Each point is reached from the start by the listed moves, each made 0, 1 or 2 times, or once backwards (-1), plus a little noise. Say if it took an odd or an even number of moves. Then give how often each move was made.

Moves:
(1): [ 28  -5 -17  -1   4]
(2): [ 36  -1  35  34 -11]
Start: [ 4 30 23 -5 11]
Points:
[ -7  31 -32 -41  29] => even (1, -1)
[ 95  22  78  65 -14] => odd (1, 2)

Moves:
(1): [ -2 -15  -6   8  -2   1  -2  -9  -3   3]
(2): [ 4  1  7  4 -1 -5  5 12  1  0]
(3): [ 5  5  0 -2 -8 -4 14 -2 -3 -2]
(4): [  6  -6 -15  -4  -6   3   4 -13  -2  11]
(5): [  3   3 -15  -2 -15   3   6  13  -9   5]
(6): [  8   6  17   3   1  -9  -5   5   1 -13]
(7): [ 2 -8  5 -7 -5  6  3  2 13  4]
(8): [  0   0  -4  -8  -6 -11   0   1  -1  -3]
(9): [ -7  21  -7  -1  -8 -23 -15 -12  -5  -8]
Start: [-5 -6 -2  3 -2  1  2  1 -3 -3]
Points:
[ 14 -21  21   8  14  -7  11   4  -4  -9] => odd (0, 1, 0, 1, -1, 1, -1, 1, -1)
[  7  13  -7 -28 -13 -28 -16 -45  13  -7] => odd (-1, -1, 0, 2, -1, 1, 1, 1, 1)
[ 19  27   5 -26 -45 -23   7   0   9 -17] => even (-1, -1, 1, 1, 1, 2, 2, 0, 1)
[  1  61  23  13 -18 -89 -32  10 -22 -49] => even (0, 2, 0, 0, 0, 2, -1, 1, 2)
[-14  19 -95  -4 -51 -30  -5 -65 -45  20] => even (1, -1, 1, 2, 1, -1, -1, 0, 2)
[ 24 -12  27   5 -22 -23   3 -35  23  -9] => even (1, 1, 1, 2, -1, 2, 2, -1, 1)
[-32  38 -46 -23  -4 -53 -44 -57 -16  -9] => odd (-1, -1, -1, 1, -1, -1, -1, 2, 2)
